Each row of a before or after table is a point. The points were changed in one or more steps. Then noise was added and the rows were shuffled. The steps act on columns, c1 being the first. Write out the steps. A step turns or swaps two columns, mirrors them in a line or flattens them onto one, adds a multiple of one to another, or multiplies or shifts one. Angles are multiples of 10 degrees, from the lower column toward the higher: turns from -170 to 170, lines from 10 to 170 but not 90. Use the fewest steps. Two steps may share a column if one is a turn and the other turns, adds or multiplies; they go together, in the order done. Otherwise the lowest column goes first.

Before, 10 rows:
0:  5.7  3.0 -4.1
1:  3.1  2.4 -2.8
2:  6.1  4.2 -0.3
3: -7.1 -2.2  1.8
4: -3.8 -3.5  3.4
5: -8.4 -0.4  6.7
6:  1.8  3.5 -1.4
7: -2.0 -3.2  5.2
8:  5.8  1.3 -4.4
9:  2.7  4.2 -1.3
After:
0:  -5.0  -1.2 -10.4
1:  -4.3  -4.1  -2.4
2:  -0.9  -3.9  -7.0
3:   1.9   1.6   3.7
4:   3.1   1.7   6.6
5:  -0.9   2.3   7.1
6:   1.3   2.4   1.4
7:   1.5   3.1   2.7
8:  -2.2  -4.7  -4.6
9:   2.9  -0.1   6.5
Steps: turn c1 and c3 by 100 degrees; shift c2 by -1.0

Before, 10 rows:
0:   3.1   6.9  -5.2   4.4
1:  -3.1  -3.8   2.8   1.0
2:   3.2   5.9  -3.7   0.6
3:  -0.6  -4.4  -5.7   7.0
4:   0.8  -5.3  -4.6  -0.9
5:   1.2  -1.0   1.4  -1.6
6:  -1.8  -4.2   1.7   3.6
7:  -2.7  -3.5  -4.6  -2.9
8:   2.0  -4.1  -4.9   6.3
9: -13.9  -3.7   2.7  -2.8
After (10 x 4):
0: -3.9  3.5  0.3  4.7
1: -0.4  4.8 -0.7 -3.1
2:  0.0  4.3  1.8  5.0
3:  1.9 -7.2 -5.1  4.0
4: -1.5 -0.2  1.7 -1.4
5: -3.8  2.1 -6.9  4.1
6: -2.7  3.8 -7.7  4.8
7:  1.0 -6.9 -1.5  3.5
8: -1.4  4.4 -3.2 -2.5
9:  7.9 11.8  3.2 -2.4
Steps: turn c1 and c2 by -140 degrees; mirror c3 and c4 in the line at 140 degrees

Before:
0:   1.4   2.3   3.6   5.4   2.4  -3.3   1.6   5.7
1:   1.8  -2.2  -1.9  -4.7  -3.1  -1.2  -1.9   6.2
2:  -4.7  -1.7  -1.6   5.0  -0.4   4.0  -2.7   6.1
3:  -1.7  -2.1   1.3   2.1   0.1  -3.8  -4.3 -14.2
4:   3.4  -1.7  -1.2   5.3  -3.2  -2.2  -3.3  -6.8
5:   1.9  -0.7  -0.3   4.4   4.8   9.1   0.1   3.6
6:   2.5   7.8  -2.4   0.7   0.2  -4.2   0.3   4.9
7:  -0.4   7.8   5.8   4.4  -3.1   0.3   2.5   7.0
After, 8 rows:
0:  0.1 -3.8 -4.2  5.1  0.6  4.1 -2.9 -4.3
1: -0.1 -5.2 -2.9  2.4  6.2  8.9 -0.2 -2.1
2:  0.2  7.5 -9.0  4.9 -0.6  0.7  2.4  1.5
3:  0.0 -0.8  6.4  6.6 -2.1 -2.0 -3.3  2.3
4: -0.2  4.1 -6.6  3.9  4.8 -3.3  1.6  0.3
5:  0.0 -1.8 -4.5 -3.2 -5.3 -1.3 -1.7 -4.9
6: -0.4 -0.4 11.7  2.3 -0.4 -3.6 -4.3  8.1
7:  0.1 10.0 -2.7  0.5  0.2 -4.3  0.2 -4.9
Steps: multiply c1 by 0; add -0.5 times c6 to c2; turn c3 and c8 by 120 degrees; add 0.3 times c7 to c5; turn c4 and c5 by 20 degrees

Before:
0:  8.8 -3.4  6.2  1.9  8.8  0.9 -5.7  8.7 -0.6
1:  3.9 -9.1  8.7 -1.8  4.8  2.1 -4.7  0.7  2.4
2:  8.4 -1.5 -8.4 -1.1 -2.4 -4.0  1.7  0.7 -3.4
3:  4.4  5.1 -4.4 -1.5  1.9  3.0 -0.4  2.2 -4.1
4: 10.4  2.7 -5.9 -2.9 -7.7  0.4 -4.5  7.5 -2.7
5: 10.0  3.4 -2.8  4.0 -3.1 -1.8 -4.0 -0.5 -4.7
6:  6.1  2.2 -3.9  2.0 -3.3  3.9  2.8  0.6 -6.7
7:  6.8 -7.8 -2.3  2.4  1.9  7.8  1.8  0.8 -0.5
8:  4.1 -6.0  3.5  1.4  0.7  3.8  8.3  1.0 -5.1
9:  0.2 -7.2  4.8  5.6  3.2  4.8  6.4  2.3  4.6
10: 14.3  5.4 -4.4 -3.0 -3.0  1.6  0.7  1.9 -0.7
After (11 x 9):
0:  -2.7 -10.4  -2.2  -3.0  -7.9   0.5  -5.7  -5.2  -6.2
1:  -7.4  -0.5   3.0   1.3   0.7   3.7   8.4  -5.2   0.5
2:  -6.3   3.5   2.7   5.4   3.2   4.9   7.3   3.5  -3.7
3:  -7.1  -5.9  -1.0   1.8   8.8   0.8  -3.1  -3.6  -7.9
4:  -2.0 -10.4  -1.6   4.0  -3.3  -1.9  -4.3  -4.2   2.0
5:  -2.4 -15.2  -0.3  -3.0  -3.1   1.6  -0.8  -1.3  -1.7
6:   2.3  -6.2  -0.5  -1.5   2.1   3.1  -2.0  -4.5  -0.6
7: -10.3  -2.0   0.2   2.4   2.0   7.7   0.8  -0.7  -0.6
8:  -5.3  -6.3  -0.5  -1.1  -2.2  -4.0  -1.1  -3.4   0.5
9:  -1.0  -6.4   0.5   2.0  -3.4   3.7   1.3  -6.4   1.6
10: -10.0   1.1  -0.4  -1.8   4.7   2.1  -1.4   1.9  -1.3
Steps: turn c1 and c2 by -120 degrees; flatten c3 and c7 onto the line at 70 degrees; turn c8 and c9 by -110 degrees

Before, 8 rows:
0:  0.2 -3.2 -3.9  8.3  0.0  1.0  7.7  4.5  4.5 -1.2 -2.9 -2.0
1: -1.0 -1.0 -5.1  2.4 -3.8 -4.1 -1.6 -4.3  1.1  3.8  2.9  5.4
2:  6.7  1.9 -5.5  6.7 -6.2  3.8  4.1  1.4  1.1 -3.2  3.2  7.9
3:  1.1 -0.7 -5.2  0.0  4.9 -1.6 -5.2  0.3 -1.5 -2.7  0.8  7.8
4:  2.2  6.1  2.3  0.5 -0.4 -6.3 -2.5 -7.4 -3.6 -1.6 -6.8  6.0
5:  4.1  4.9 -3.3  3.7 -6.1  3.6  5.4  2.2 -6.7  9.4 -6.8 -2.8
6:  0.5  1.8  6.0 -2.1  0.7 -9.0 -6.2  1.6 -6.3  6.9 -6.0 -2.5
7: -0.1  7.1 -1.2  4.9  0.2 -9.1 -2.3 -2.3  3.6  4.2 -2.7  0.0
After (8 x 12):
0: -5.8 -7.3 -3.7  7.8  2.5  4.0  3.4  1.8 -9.6  4.7  3.0  6.2
1:  1.0 -3.6  2.6  5.9 -1.8 -4.2 -0.9 -4.5  1.0  5.3  4.6  2.3
2: -6.1 -0.4 -1.2  5.9  6.2 -6.9 -3.1 -7.6 -0.1 -2.0 -4.8  0.2
3:  3.4  0.0  4.4  1.1  7.6 -9.3 -2.2 -2.6 -2.6  1.9 -1.5  4.6
4: -5.6  0.5  7.8 -1.7  2.2 -8.5 -6.4  1.4  2.4 -4.5 -6.0 -1.3
5: -9.1 -7.0  8.6 -3.0  4.6  4.1  4.2  2.4 -0.9  5.3 -8.0  3.8
6:  3.0  0.4 -2.9 -2.1 -2.9  0.6  8.3  4.1 -3.3  3.1 -4.1  8.6
7: -2.1  4.9 -3.6  7.9 -1.1 -0.5 -6.2  0.1 -0.9  4.3  1.6 -0.4
Steps: multiply c1 by 1.6; turn c1 and c9 by -130 degrees; swap c2 and c5; turn c3 and c10 by -80 degrees; swap c4 and c12; add -0.3 times c8 to c11

Before (14 x 14):
0:  -2.9  -1.1   1.5  -4.2   4.9   3.5  -1.3   3.3  -3.9  -0.1  -6.2   5.3  -1.7  -2.8
1:   0.9  -6.9   1.1  -3.2  -0.2  -2.9  -2.4   0.2  -3.4   4.3  -1.9  -2.3   4.7  -5.4
2:  10.1  -0.8  -1.2   1.0  -0.6   2.7  -3.2   4.3   1.4   3.8  -4.1   1.6   2.9  -6.9
3:   1.5  -5.4   0.1   5.9   3.3   0.5   5.1  -3.9   3.0   1.5  -0.7  -4.6  -4.4  -1.2
4:  -2.2   4.7   1.1   3.6   4.6  -0.7   1.8  -7.2   2.2   2.1  -6.8  -8.4  -5.8   0.6
5:   4.6   2.2   5.8   0.7   0.1  -7.2  -3.8   4.2  -0.7  -3.5   0.6  -0.9   1.6  -0.2
6:  -4.2  -5.3  -0.5   6.2  -1.4   0.0  -8.4   8.1  -6.2   0.0  -2.1   6.2  -3.2  -5.7
7:   3.0   0.1   6.7   3.4  -1.6  -1.5  -6.9   5.1  -6.4  -4.2   4.4  -3.3  -0.7  -8.4
8:  -0.8  -1.4   5.9   1.6   4.0  -0.7  -5.3   5.2  -2.6   2.4   7.3  -5.8   2.8   1.5
9:   0.0   2.2   4.2   2.6   2.7  -1.8   6.1  -2.9  -2.1  10.6   3.9   5.6  -1.9  -0.9
10:   0.4   0.5  -4.7   7.3   7.1  -1.0   2.1   0.6  -4.3   0.2   4.7   0.0   5.4   1.8
11:  -9.5   1.4  -0.7   1.0  -3.6  -6.0   1.0   3.4   0.4  -1.5   7.8  -0.3  -0.5  -2.8
12:  -4.9  -2.5   4.0  -0.8   0.4  -9.2   3.4   9.7   1.7   2.9   2.2   3.7  11.6 -11.1
13:  -5.6  -1.6   3.0   7.7  -3.8  -0.9  -6.5  -4.8   2.7  -3.8   9.1  -1.4   6.3  -3.1
After, 14 rows:
0:  -0.3  -0.7   4.3   2.6  -9.4  -1.1  -4.9  -1.8  -3.3  -5.2   6.2   0.4  -2.4  -3.8
1:   1.7  -4.2   1.4  -4.1  -3.2   3.7   2.7  -1.1  -1.1   3.6   1.7  -8.0   3.4  -2.8
2:  -1.4  -0.6   0.5   5.6  -3.7   0.4  -4.1  -3.8   6.1   1.5  -4.3   1.4  -4.0  -2.9
3:   1.2  -2.7   6.2   2.2  -4.7  -0.3   4.2   2.7   0.4   1.0  -1.9   9.6   5.2   3.1
4:  -1.5   0.1   4.3  -0.7  -2.1  -9.4   3.0  12.0   3.2  -1.8   4.9   0.1   9.4 -12.3
5:   3.2   1.4   3.1   8.2   4.6  -0.5   8.5   6.4   2.9  -0.4   3.5   9.1  -5.2  -1.8
6: -12.2   1.0  -0.7   1.1  -2.9   3.1   3.7   3.3   1.5  -3.3  -0.8  -4.4   4.9   0.7
7:  -4.3   0.8   5.5   0.5   2.3  -7.4   2.2   1.2  -2.5   2.6  -0.6   0.8   3.8   3.5
8:   0.9  -3.5  -4.3   7.3  -4.4  -1.0  -2.6   5.4  -3.0   4.8   2.2   4.4   0.8   0.6
9:   0.7  -7.8  -0.3   6.2   1.2   0.2  10.7  -3.4   2.3  -1.1   4.6  -4.3   7.4  -2.1
10:   6.6   1.5  -0.9   0.6   3.6  -6.0   2.5   0.2  -1.2  -1.5   4.2   7.0   3.4  -6.7
11:  -3.5  -6.1   1.2  -3.6  -3.1  -2.9   4.4   4.4   4.3  -2.9  -2.9  -1.2   0.4  -2.0
12:  -6.9  -4.8   7.3   3.6   4.8  -1.5   9.2  -0.8  -3.5   1.7  -0.8   5.1   4.4  -1.4
13:   2.5   4.3   1.2   3.8  -4.9  -0.5  -1.4  -5.7  -2.4   2.6 -11.0  -1.6  -7.5  -1.6
Steps: turn c1 and c14 by -150 degrees; turn c7 and c14 by -150 degrees; turn c2 and c9 by -60 degrees; turn c5 and c10 by 130 degrees; swap c8 and c13; mirror c11 and c12 in the line at 30 degrees

Before (10 x 20):
0:  -0.5   1.4  -4.3   5.7   9.3   2.7  -5.3  -1.9   2.5  -4.9   3.7  -0.5  -0.7  -2.0  -0.9   5.8  -0.9  -4.3  -1.0  -1.3
1:  -4.8  -3.9   2.1  -9.1  -2.5   1.8  -1.4  -2.6   6.8  -0.6  -2.8   5.4  -2.3   0.5  -5.3   5.0  -7.3   5.5  -0.9  -2.9
2:  -5.7  -2.0   2.9  -4.0   2.1   1.6  -1.5  -0.6   8.5   3.3  -2.1   5.5  -2.5   5.7  -4.0  -3.2  -1.4   3.5  -3.4  -5.8
3:   0.9  -3.6  -1.5   8.2   9.8  -1.2   1.1  -3.1   2.8  -1.7   1.5  -2.2   6.0  -1.4   1.0   1.4  -3.1  -4.3  -6.2   5.2
4:  -3.9   1.0   0.6  -2.3  -2.1  -4.5  -2.5  -2.3   8.2   4.7   3.0   5.7  -6.0   0.7  -3.4   0.7  -4.7   7.5  -1.8  -1.8
5:  -4.4   6.5   8.8  -5.2   4.5  -0.1  -3.8   2.2   1.6   6.6   6.5 -13.4   6.2  -4.8   2.1   0.3   5.3  -2.8  -5.3  -2.0
6:   1.3   2.3  -3.3   9.3  11.5  -2.3  -0.2   2.7  -0.6  -3.7  -3.6   0.6   2.7   2.8   4.3   5.4  -2.3   0.3  -2.2   6.4
7:  -2.5  -3.6   4.4  -3.9   3.0   4.5  -1.7   0.9   5.3   3.9   3.6   9.7   0.6   0.9  -4.5   3.1  -2.6   7.4  -0.4  -1.8
8:  -4.3  -2.6   1.2   0.2  -1.2  -0.1  -4.1  -5.2   3.5   0.1  -0.2   3.7  -1.9  -0.3  -0.2  -1.3  -0.6   7.4   4.3  -3.6
9:  -0.7   4.1   7.4  -6.0   5.9  -3.9  -5.3   1.8   7.0   8.5   2.9  -9.2   3.7  -9.8   5.8  -0.1   6.4  -6.9  -0.5  -3.8
After, 10 rows:
0:  -3.9  -1.6   0.7  -0.2  -2.2  -2.0  -2.6  -2.0   8.4  -5.0  -3.0  -6.0   5.6   0.5  -3.7   0.7  -5.1   7.4  -4.5  -1.6
1:  -4.4  -5.6   1.2   0.1  -1.0   4.3  -4.0  -0.4   3.7  -0.3  -0.6  -1.8   3.8  -0.5  -0.5  -1.2  -0.1   7.3  -0.1  -3.5
2:   1.1  -4.4  -1.5  -6.0   9.7  -6.2   1.0   1.4   2.7   5.4  -2.0   6.0  -2.1  -1.0   1.0   1.3  -2.8  -4.3  -1.1   5.3
3:  -5.7  -1.5   3.0   2.0   2.1  -3.3  -1.5   1.4   8.5  -5.0  -2.3  -2.5   5.5   4.1  -4.1  -3.1   1.1   3.7   1.6  -5.7
4:  -4.4   5.2   8.7   1.2   4.5  -5.6  -3.8  -4.6   1.4  -8.1   7.9   6.1 -13.6  -3.2   1.9   0.5  -3.0  -2.8  -0.4  -2.0
5:   1.3   3.5  -3.1  -6.2  11.8  -2.3  -0.4  -0.6  -0.5   7.8  -3.7   2.8   0.7   1.7   4.2   5.4   2.0   0.4  -2.2   6.4
6:  -0.8   3.5   7.4   1.1   5.9  -0.6  -5.4  -2.8   7.1 -10.5   7.1   3.7  -9.3  -6.8   5.7   0.0   1.0  -6.8  -3.9  -3.8
7:  -0.4  -0.9  -4.4  -2.5   9.4  -1.0  -5.4  -2.2   2.5   7.1   1.3  -0.7  -0.3  -1.5  -0.9   5.9  -3.9  -4.2   2.9  -1.4
8:  -2.4  -1.1   4.5   1.6   3.1  -0.2  -1.8   3.5   5.4  -5.5  -0.5   0.7   9.7   0.7  -4.5   3.2  -4.2   7.5   4.6  -1.6
9:  -4.8  -4.3   2.1   8.2  -2.3  -0.8  -1.5   2.2   6.8  -4.0  -7.7  -2.3   5.3   0.2  -5.3   4.9  -1.1   5.5   1.8  -2.8
Steps: turn c2 and c8 by -60 degrees; turn c4 and c10 by 150 degrees; swap c6 and c19; turn c11 and c17 by -60 degrees; swap c12 and c13; multiply c14 by 0.7
